Every row gives one point. The last column is the point's height on a tilted bowl or saddle (a function of degree 2), plus a little noise. Count its main directions that bend up, bend down and stay straight.

Points, 11 rows:
[[-16 -47 -11]
 [ -4 -48   0]
 [-58 -39 -76]
 [ 53 -17   7]
 [-25  71  22]
 [ 58 -51 -40]
 [ 54  10   0]
 [ 32  -5  50]
 [ 44 -18  24]
 [ 12 -32  37]
 [-25  -1  61]]
Directions: 0 up, 2 down, 0 straight

Points:
[[-74 -68  19  51]
 [ 14  28  41  15]
 [ 46  38 -44   3]
 [-27  30  -9  -3]
 [ -2  14  15   3]
 [-56 -15  -2  12]
 [ 11 -35  42  40]
 [ 32  15 -12  10]
 [-42 -56   7  39]
 [ 83 -19 -37  53]
 [  9  -1   7  11]
 [ -9 -25  53  25]
 [-30 -35  20  21]
 [ 54 -15  32  57]
 [-22 -63 -77  71]
 [ 48 -68  -6  87]
 [ -3  -7  18  11]
 [-97  13  -4  19]]
Directions: 2 up, 0 down, 1 straight

Points (22 x 5):
[[ 51  -2 -43  41  38]
 [ 39  48  -5 -11  22]
 [  6   8  38 -24   7]
 [  3  22  -7  12  10]
 [  2  12   2   3   5]
 [-50 -16  -6  -5  17]
 [  5 -91 -77  76  97]
 [ 48 -31   7  52  38]
 [ 14  -5 -83  43  49]
 [ 50 -11 -54  -4  25]
 [ -5  44 -21  11  19]
 [-60 -21  -9 -25  24]
 [-16  51 -89 -13  55]
 [-32 -54 -33  93  75]
 [ 14 -30 -19 -70  10]
 [-32  33 -43 -41  27]
 [ 40  52 -96  11  68]
 [ 10 -29  -2  -8   2]
 [-21  20  -3  35  20]
 [ 29 -51 -48 -52  22]
 [-14  -5 -28 -44   8]
 [-42  -5   6 -15  12]]
Directions: 4 up, 0 down, 0 straight

Points, 38 rows:
[[ 62  13  12 -35 -13   5  33]
 [-11   2 -49  -1  20 -39  17]
 [ 55   4 -53   3  24  27  49]
 [-57 -57  44 -59   4   0   6]
 [ 17 -49 -44 -59 -27  75  40]
 [ -3  46 -54 -27  16 -41  26]
 [  3   6   5  -6  13 -66  24]
 [-37  16 -26 -34 -21   0  11]
 [-40  46  -7 -60 -61  52  40]
 [  1  29  28 -54  14  56  37]
 [ -6  19 -66 -53  42 -47  32]
 [ 44  -6  19 -33  -3 -80  49]
 [ -4 -15  77  15  -7 -26  28]
 [ 50  26 -13 -20  38 -40  38]
 [ 53  -7 -58 -46  46  10  33]
 [ 27 -44 -58  73  75   4  67]
 [-21 -36  -1  36  -9 -16  10]
 [ 13 -60 -10 -42 -30   0  11]
 [-41 -50 -27 -17  -4 -10  12]
 [ 20 -28 -51  42  -5  19  42]
 [-10  52   2  90  -5 101  87]
 [-50 -15 -18 -10  76 -39   8]
 [-31  29  67  42   2 -40  28]
 [  4  -5 -26  -9   6  31  15]
 [ -1 -11  -5 -47  73   6   8]
 [ 32 -33  28 -28 -52  44  29]
 [ 36 -13  19 -26   5  -5  15]
 [-46 -14  42 -29 -39   9  14]
 [ 12  17 -29  60  10   5  30]
 [-23  56 -78  82 -54  18  43]
 [ 89 -43 -61  45 -53  -9 101]
 [ 31  28  36 -20 -44  10  35]
 [ 49  64   7   7 -43  62  71]
 [  8   6 -29  47  38 -26  24]
 [  3 -16 -33  66 -79 -23  49]
 [ 29  -4 -41  15  36 -50  33]
 [-56 -11  -5  41  38 -22  -1]
 [-52 -16  69 -17  57   6   2]]
Directions: 4 up, 0 down, 2 straight

Points, 69 rows:
[[ -14  -47  -31   13   -6  -14    1   -6   -4]
 [   2    9  -20   70  -20   47  -29  -14   25]
 [  29   -7  -21   29   41   72  -14   27  -22]
 [  -2   -4  -22   43   51  -91  -14   -8   25]
 [  15   -4  -26    5  -11   70   12   44  -21]
 [ -31    5  -50    9  -37    9  -20  -51   20]
 [ -15    1  -32   60   -7  -22   10   64  -27]
 [ -26   75  -15  -15   45   41   19   40  -20]
 [ -70    4    8   11   15  -50  -38   51   16]
 [ -10    9  -26   56   32  -49   -6  -34   38]
 [   4  -20   51   31   -6    4   44  -60  -37]
 [ -69   17  -37   77   29  -30   47   -1   73]
 [ -35  -38   -4   29  -30  -29   27   34  -10]
 [ -43  -31  -41    4   -6  -13   48   15  -23]
 [  18  -40   37   -3   20  -52   59   25  -54]
 [  11   57   80   -7   68   53   21   37   -4]
 [ -29   20  -51   41    5   23  -27   50  -24]
 [ -23  -34  -16   97   12   28  -15  -17   13]
 [  -3  -46  -14  -30  -56  -20   40   89  -47]
 [  -9  -18   18    2    8  -28  -20    2    1]
 [   2  -22    8   63   -5  117   30    9  -42]
 [  19   19    7   96  -40  -52   -6   67  -58]
 [ -54  -33  -38    0   16  -56  -17  -36   17]
 [ -53  -65  -15   61   -1  -67  -18  -27   32]
 [  10  -40  -43  -48  -14   24  107  -33  -52]
 [  21   61   24  -11  -24   71   52   70  -27]
 [ -19   62   22   19  -17    4  -43   93  -71]
 [  37   12   -1   20  -12  -10   21   -4  -11]
 [  29   -9   47   83  -33  -99   25   -6  -81]
 [   7   33   61   27   30   -7    6  -22    0]
 [ -71   22  -33    7   44   -8   78  -21   10]
 [  40   34  -23  -40  -66   47  -12  -43   73]
 [  39   49   40    3   28  -35  -10   31  -43]
 [ -24  -29   38    6    2   47   -5   10    2]
 [  26  -70  -44  -86   17   27   23   52  -21]
 [ -12  -64  -41  -32   53  -84  -35   59  -38]
 [  55  -24   34  -17   22   10  -33   44  -28]
 [ -46  -17   15   -1   34   -1    6  -24   11]
 [ -47  -17   10  -11    1   33    6   45  -15]
 [  -7    2   32   -6   44   16  -62   54  -28]
 [ -40  -14   32  -11   51   65   44  -26  -21]
 [  -1   17   13   13   -8   10  -33   19    9]
 [  34  -57  -73   61  -74   73   28  -14  -58]
 [  49  -38    5   -3   14  -18   -8  -30  -19]
 [ -44   46   76   39  -36  -42   46  -27  -10]
 [ -56    1   -1  -54  -21  -50  -40  -16  -33]
 [  17  -19   62   36  -21  -99   55  -32 -105]
 [  -5  -27  -29   19  -47   -8  -33  -43   28]
 [ -32  -17   11  -31   38  -18   38   11  -13]
 [   6   -8  -49   56  -83  -34  -17   21  -27]
 [  48  -22   47   36  -81  -51   38  -11  -61]
 [ -22  -28   10   13    9  -42  -12  -65   -7]
 [ -46   59  -33  -26  -23    7  -22   -5  -27]
 [  21  -17   -2   25   12   29  -18  -29   14]
 [ -47    7   54  -29  -22   -4   33  -62  -33]
 [  28   17    3   31   18   26  -57   48  -17]
 [  -9  -49  -24   34   25   61   31   20  -57]
 [  -2  -12   14  -48   17 -100   14  -51  -81]
 [  -7  -56   94  -37  -12    7  -43   77  -58]
 [  40   25  -43   68   16    4   42   19  -42]
 [ -36  -67   18   50  -14   24  -37  -14    4]
 [ -17  -17  -38  -24   23   16   45   -2  -20]
 [ -35   41   18   38   16  -85  -68   -8   21]
 [  43  -68   71  -35   36  -23   24   40  -78]
 [  50   29   48  -14  -19   28   77  -52  -23]
 [  24  -54  -65  -43    3  -55  -37   47  -30]
 [   7   34   32  -12    3  -41  -22   19  -31]
 [ -42  -12   58  -16   28  -56  -69   40  -40]
 [ -40  -14   -4   44  -62   11   40   36  -18]]
Directions: 1 up, 4 down, 3 straight

Points, 72 rows:
[[   6  -53   -4  -11  -32  -65  -27  -23   15]
 [  -2   24  -95   16  -33  -67  -49  -34   84]
 [  30    9   13  -57  -45    1  -26  -69    6]
 [  -2  -26  -11  -26  -46    9   54  -24    4]
 [  28   38   18  -34    3  -38   29  -42   57]
 [  17    8  -84   -3  -64  -63   33   29   89]
 [ -62   25   -5   23   22   45  -52   13   22]
 [  91  -26  -18  -67   19   28    7  -30  -28]
 [  50  -38    6  -20  -24  -53  -87  -20   -3]
 [ -30  -58   18   -5   14  -30  -37  -48   32]
 [ -13  -36    9   25  -21    3  -18  121  -13]
 [ -30   42    5  -17  -26   53  -34  -28   17]
 [  43    7   29   34  -52   32   39   29   33]
 [  73   68  -32   22  -47    4   15  -25   81]
 [ -32  -47   31  -31    4  -48  -13 -100   88]
 [ -19   44   15   -1   17   11   31  -38   38]
 [  63   61  -18  -18   25  -25   -2   23   63]
 [ -49   44   35   40   42    5   31  -23   53]
 [   9   -5   31  -63   29   -8   43  -24   31]
 [  54   37  -45   22   48   35  -12   16   16]
 [  30   12   14   -5   23   35   66   63   41]
 [ -28  -18  -19   48  -11   23  -16   39    7]
 [  10  -37  -55  -13  -67   27  -43  -10    8]
 [ -10   -7  -43  -24   46  -27  -33   -5    6]
 [  45   42  -62   37 -120   54  -13   18   88]
 [  58    9  -17    4   29  -45   -8   31   18]
 [ -32  -62  -37   48   -7  -58  -60   34   35]
 [  32   62   38  -44   18   13 -100   49  -11]
 [  36  -28  -41   -2   49  -21  -37   37  -16]
 [ -29  -22   23   -6  -58   17  -52  -75   39]
 [  23  -35  -10  -18  -10  -19  -10   28  -23]
 [   1  -65   53   -4  -28  -27   16  -33    8]
 [  20  -26   39  -22  -19   67   45  -14   13]
 [ -31   12  -20   31  -32   24   10   50   16]
 [  78  -28   11   49   20   36  -33  -34    1]
 [  -8  -17   15   53  -69   55   53   44   32]
 [  -5   28  -19  -37   21  -13  -22   -9    8]
 [   3   54   30  -52   -6  -13    5  -11   44]
 [ -11  -17  -18    9   13   13   17   16   -7]
 [  92  -29   16   41  -18  -67   14  -38   58]
 [ -23   29   13  -31  -10  -41  -13   27   18]
 [   9  -50   51   42  -63   -1  -41   34  -17]
 [  56   38  -11  -35  -52   -5   61  -31   61]
 [  12   94   60   -7  -53   53   -4   12   81]
 [  24    4  -33   44   55   -8  -11  -34    3]
 [  37   10   21  -13   39  -13  -46  -88   17]
 [ -14  -47   32   20    6  -17   75   29   -4]
 [  -4  -28  -45   17   72   -5  -17   49   -9]
 [ -26   70   58   -9   12   52  -16    5   48]
 [  61   15  -42    3  -29   -7    9   51   47]
 [  57   -4    5  -12   54   12   -6  -19  -21]
 [  77  -25  -18  -48   55  -18   52   24    8]
 [  79  -19   16   -6   -2   -5   82  -12   24]
 [   2   67  -47   16   -3  -13   -1  -38   37]
 [ -38  -10   19  -15  -33   14    7  -43   23]
 [  63  -92  -23    5   69    3   19  -34  -36]
 [   6   33  -21   20   19   -8   -1  -26   11]
 [ -53   32   29   41  -10    4  -16  -38   41]
 [ -34   -8  -14   23   10  -15  -38  -46   25]
 [   5  -81  -18   16   48   -2  -20    5  -18]
 [ -69  -31  -26  -32   59  -16   18   40   35]
 [ -48    2   33   25   57   80  -60   12   40]
 [ -39   18  -50   28   11   -5   -4   43   19]
 [ -28  -33  -46  -43   18   77   56    4   46]
 [ -14   49  -50   23    4   24    3  -67   31]
 [ -38   -6  -12  -23   -3    8   -4   25    2]
 [  13  -38    1   77  -35   -3   56   28   15]
 [   8   15  -36  106   -6  -71   21   58   72]
 [ -38  -24  -11   57  -17   27   50   29   18]
 [ -32  -27   25   67   49   41    8    0   29]
 [   8  -51   51   -6   40  -85  -33   12   -4]
 [  17   21  -64   38   39  -87   15  -30   65]]
Directions: 4 up, 0 down, 4 straight

Points, 66 rows:
[[-109   39   10  -16   -2    6  -11  -46  -12]
 [   7  -68   19    7   24   73   39   75  -59]
 [ -28   67    0   43  -40   73   45   22    3]
 [   3  -22   37   27   89    0   52  -24  -28]
 [  52  -40   30   35   14    7   10   -9  -16]
 [  35   58   -3   63    3   21   20   14  -13]
 [  13  -35   22   40   40   -3  -41   -2  -10]
 [  61  -23   29  -90    9   42   58    6  -57]
 [ -25   26  -11   26   -1  -66   -6   -2  -18]
 [  26   35  -30  -13   -4   27   87   77  -62]
 [ -24  -12  -25    6   43   41  -38   -3   15]
 [  -6  -23   -7   56   -5  -13  -46    3  -20]
 [  13   -7  -43   14   20   16   67   -4    2]
 [  -8  -12   45   14  -18  -25   15   33  -16]
 [  33   28  -15  -16   -8  -30  -10  -26  -14]
 [  -2  -70   -8   -4   29  -25    3   -3  -15]
 [  37   35   66    9   -9   -1    8   -7    4]
 [ -33   -8  -16   -1   61    9  -38  -50  -12]
 [  65  -18    2  -33   66   15   68  -28   -6]
 [  14  -39  -50   31  -23    9   -7   27  -17]
 [  -7  -11    9  -11  -25   30  -35   37  -16]
 [  13   12    4 -121   64    0   11  -68 -121]
 [  11   -6   14   28   -5    1   20   42  -17]
 [ -44  -37    0    3   10  -10  -15  -45  -16]
 [   3   -5  -28   20   39   24  -12  -67    3]
 [ -14    8    0   -5   -3  -44   34  -18  -15]
 [ -12   -9   39   77    2   67    1  -50   -7]
 [ -20   10  -39   54   62  -14   60   17  -16]
 [   3   51   15  -31  -17   24  -22  -26  -10]
 [  43   37   -6   47   15   15   16  -24    6]
 [  48  -31   -1   -4  -32   23    4   61  -40]
 [ -26  -34  -10   16  -22  -22   75   52  -52]
 [   6  -67  -70   16   -2  -17    2  -48  -40]
 [   6  -11   54   26   12  -63   40  -20  -45]
 [   7  -58   -1    9   -6  -21   16  -53  -31]
 [  -3  -34   -1  -15  -56  -33  -12   62  -32]
 [  26  -36   27   -5   18   -4   67  -12  -20]
 [   8   59  -20   42   -4    4   -8   14    6]
 [  48    1   36  -48 -109   59  -21   14  -75]
 [   5    1   15  -62   -6  -68  -19  -75 -113]
 [  36   51   -8  -17   -5    3   -1  -22    4]
 [  44    0  -34    9   35  -38  -39  -42  -22]
 [  12  -52   21  -34  -35    9   14    0  -21]
 [ -38  -10  -11   -5   31   -7   -7  -35   -5]
 [  67  -53  -20  -30   15  -26   39   -6  -44]
 [  46  -20  -67   -2   47  -17   30   80   -6]
 [  49   76  -17  -15  -36  -22  100  -13   -5]
 [ -18   -3    0   23  -47   43  -18   20  -11]
 [  10   36  -16  -64   66    5  -16    4    5]
 [ -12   11  -35   22  -17   39   43   30   -1]
 [  -7  -40    5   -7  -42  -46  -34   83  -31]
 [  46  -48   36   -7  103   48   48  -12    0]
 [  72  -44  -29  -17   34   -9  -87  -24   -5]
 [ -62   21   28  -56   17  -15  -33  -21  -55]
 [ -94   15  -65   17   25   20   45    8   29]
 [ -29  -60   20   54  -21   41  -20  -20   -8]
 [ -27   37  -24   12   22   13   24    6   23]
 [  -8  -63  -24   40  -37  -26  -42   32  -31]
 [ -26  -16   55   29  -24   61   63    6    8]
 [  -2  -95    6   10    0    2   20  -82  -33]
 [  16  -20   -5   -6   24   44  102  -16   -2]
 [ -11   -5   35   31  -21   22   40    0   13]
 [  21    5  -39    4   10  -52  -29  -23  -28]
 [  15  -46    0    6   70  -21   -2   77   -3]
 [  88  -34  -14   12    1  -33   50    8  -65]
 [   6   43  -95  -22   94  -10   23   46   65]]
Directions: 1 up, 4 down, 3 straight
